Every row gives one point. A path goes straight from each point to the next, and from the last back to the first. The post is the endless flat space through its rows: a point in 2 columns, a line in 3, a plane in 4, and so on, so that a path can go around it. How many times does the path go around the post? Going back the other way cancels.

Post (1 x 2):
-1.5; 3.2
Path (28 x 2):
4.3; -0.1
1.7; 4.0
-3.6; 6.4
-7.5; 3.4
-4.2; 0.9
-7.3; 5.2
-1.4; 5.3
-4.3; 4.6
-8.5; 1.5
-0.3; 0.1
2.9; 1.9
3.0; -0.9
-5.7; -1.4
-6.8; 4.7
-3.5; -1.2
0.3; 0.1
2.4; 4.3
-2.4; 8.5
-4.1; 4.7
-3.3; 1.7
1.2; -1.5
1.3; -1.3
4.7; 0.4
2.6; 4.8
-0.1; 5.8
0.5; 3.5
0.5; 0.6
-1.5; -2.2
Times around: 2

Post:
0.4; -1.2; 3.5; 1.8
1.2; 0.2; 5.9; 0.7
-5.1; 3.8; -4.3; -1.2
Path:
-3.3; -1.9; 2.9; 0.0
-2.4; -6.6; -1.9; 0.6
-2.6; 3.7; 5.0; -3.5
-1.3; -1.2; 4.7; 2.3
-6.1; -2.7; 4.9; 0.9
-0.6; -0.6; 5.8; -1.1
-4.1; 2.8; 1.7; 0.1
-0.5; 1.4; 4.2; 1.7
-6.7; -2.2; -1.4; 3.0
-4.6; 2.0; 0.3; -6.5
2.1; 2.4; -0.3; -2.3
4.2; 0.2; 1.2; 1.7
7.2; 0.3; 11.4; -4.8
0.9; 3.8; 4.1; 0.2
-5.6; -0.4; 0.7; 5.8
-4.2; -1.7; 3.5; 5.4
-3.7; -4.8; 6.4; 0.3
-2.5; 3.7; 0.7; -5.9
2.1; 2.8; 4.6; -0.6
1.3; 9.3; 8.0; 0.7
-3.6; -2.3; -5.8; 8.2
1.4; -0.3; 2.9; 2.5
-3.1; 6.0; -3.1; -1.2
-5.5; 3.3; -1.4; 3.3
Times around: 2

Post:
2.9; 2.7; -4.1; -2.7; -0.3; 0.1; -0.6; -2.3; -1.3
2.7; -1.6; -4.7; -7.7; -2.2; 2.1; 5.7; -1.1; -2.6
-3.6; 0.9; 3.6; 0.0; -1.6; -0.7; 2.9; -2.7; 1.5
-2.4; -1.1; -0.8; 0.8; 1.4; -1.6; -0.4; 2.2; 0.2
4.3; -2.8; 7.1; 3.2; 4.3; -5.5; 0.1; 5.3; 5.4
0.8; -2.9; 6.4; 2.5; 0.2; 0.7; -3.1; 3.2; 5.6
-3.8; 4.5; -0.3; -4.2; -5.3; 2.7; 2.3; -0.2; -4.5
-0.1; 3.6; -4.4; 1.0; -5.0; 2.9; 2.4; -0.6; -0.7
Path:
-3.4; -0.2; 1.7; -3.7; -4.3; 4.9; 3.1; -2.7; 3.6
8.2; -0.6; 7.8; -6.2; -1.4; 3.4; 5.6; -0.1; 4.1
-2.5; -5.5; -2.1; -7.9; -2.3; 4.0; 1.8; 1.9; -4.4
-8.6; -2.8; 2.5; -1.3; -3.6; -2.1; 6.8; -1.8; -1.9
-3.5; 2.9; 1.2; -3.6; -0.2; -3.1; 0.3; 0.9; 3.0
4.5; 6.8; 0.5; 4.4; 0.0; -0.7; 4.0; 3.7; 1.7
-0.1; -1.6; -3.0; 2.4; 6.6; -3.1; -1.5; 0.7; -0.8
-3.0; 3.8; 1.9; 3.4; -10.4; 1.6; 3.0; -5.5; -0.8
2.9; -1.3; -2.7; -3.0; 0.2; -0.9; -0.3; -6.7; 4.3
0.5; 0.5; -5.3; -3.6; 1.2; 2.7; -0.4; 1.9; 1.7
2.5; -3.5; -1.5; -4.1; -1.0; 7.5; -1.3; 1.2; -0.4
-1.1; -8.6; -3.8; -7.4; 6.3; -6.7; 4.1; -6.4; -3.6
2.6; 5.7; 4.4; 0.4; -7.6; 1.9; -4.7; -0.2; 2.6
-0.3; 0.4; 0.5; -2.9; -7.2; -0.6; 5.8; 0.6; 1.0
-4.0; -1.0; -2.6; -6.8; 0.2; -4.6; -0.3; -2.6; -6.6
0.9; 3.3; -4.2; -1.4; -2.3; 0.9; -2.4; -3.4; 3.8
-1.8; -3.0; -2.2; 1.0; 1.8; 5.0; 4.0; -1.6; 6.1
-4.1; -1.4; 2.8; -2.3; -4.5; 4.1; 6.6; -4.6; -3.5
4.3; 2.5; -1.2; -3.3; -1.2; -7.4; 5.5; 1.1; -4.2
-11.4; -7.1; 1.8; -3.2; -5.6; 5.6; 2.6; -5.7; 4.3
-1.2; 4.6; 0.8; 4.7; -1.7; 0.9; 4.2; 0.1; 5.9
2.9; 2.2; 0.8; -3.3; -1.1; 0.7; 4.1; 1.5; -4.8
3.4; 5.7; -0.8; 11.4; -1.6; -3.9; -2.0; 4.4; -1.2
-2.4; -4.3; -7.9; -7.3; -4.2; 2.9; 1.5; 0.4; -0.3
Times around: 5
